Rows are points. The window is the flat piece filled in between its corners: a triangle in 3 columns, a solid with four corners in 4, and so on. A path goes straight from each point to the next, and from the last back to the first. List the points from which the path goes on through the window.
(in the rows, 128 means zero)

Window:
[[103 143 149 133]
 [130 149 214 161]
 [136 178 159 137]
 [165 105  62  70]]
Path:
(1): [128 137 134 148]
(2): [102 154 159  91]
(3): [134 119 127  47]
(4): [153 110  83 142]
(5): [125 138 174 202]
(6): [134 158 230 109]
(7): [112 152 235 110]
(8): [103 172 183 186]
Through the window after points: 1, 5

Window (8 x 8):
[[131 143 200 185 126 109 147 171]
 [137 179 145 192  98 193  47 163]
 [ 96  59 147 134 235 191 174 147]
 [183 133 158 166 220 174  93 128]
 [124  14  70 133 114  85  43 153]
 [ 68 123 123  53  84 124 158 107]
 [112 131 180  96  74 208  75 110]
 [207  44  53 179  77 134 142 160]]
Path:
(1): [126 120 157 178 147 134 121 128]
(2): [129  81 121 191 146 119 131 115]
(3): [173 103 114 134 148 147 133 195]
(4): [214  73 104 115  96 144 109 235]
(5): [157  68  71 200  92 140 126 110]
(6): [ 85  78 127 174 108 142 132  84]
(7): [140 122 144 117 109 117 131 174]
(8): [111 117 153  92 128 167 136 165]
(9): [137 130 140 159 116 180 127  75]
(10): [138  67 107 180 110 118  95 132]
(11): [147  79 113 106 127 135 103 193]
(12): [177 137 140 117 139 143 127 215]
Through the window after points: 4, 6, 10

Window (11 x 11):
[[137 120 143 116  74 140  94 122  50 143 158]
 [154 118 112 219  91 111 115 122 106 118 112]
 [116 137 190  94 110 108   7 133  52 209 131]
 [138 157 124 163  79  78 101 121 138  62  90]
 [108 122 151 161 104 173 153 140 123 120 128]
 [ 95 137  76 131 110 129 120 218 145  74 125]
 [ 67 158  43 111  85  82  79 137 131 101 102]
 [154  86 139 168 154 157 112  86  73 115 154]
 [121  63  97  78 103 169  39 187 136 158  94]
 [149  86 122 130 139 102 157  97  67 144 141]
 [104  95 156 187  95  95 119 116  93  91 139]]
Path:
(1): [106 106 110 127 114 140 136 132  36  96  89]
(2): [108 102 126 170 119 133 118 124  33 126  72]
(3): [161 110 126 173  97 109 103 120 161 110 182]
(4): [138 109 126 124 103 139  85 122 120 146 147]
(5): [116  96 128 134 112 132  76 128  61 132  98]
(6): [130 130 137 147  85 110 102 127  57 106  83]
(7): [130 132 117 138 111  94  93 129 172 109 156]
(8): [131 129 102 151  97 116 109 125 134 109 142]
(9): [111 130 129 151 100 117 110 142 102 101  94]
(10): [103 132 144 135 126 132 104 154  55 117  73]
(11): [122 128 103 130  85 115  91 153 133 116 156]
(12): [150 110 121 170 116 108 107 117 125 135 151]
Through the window after points: 2, 6, 8, 10, 12
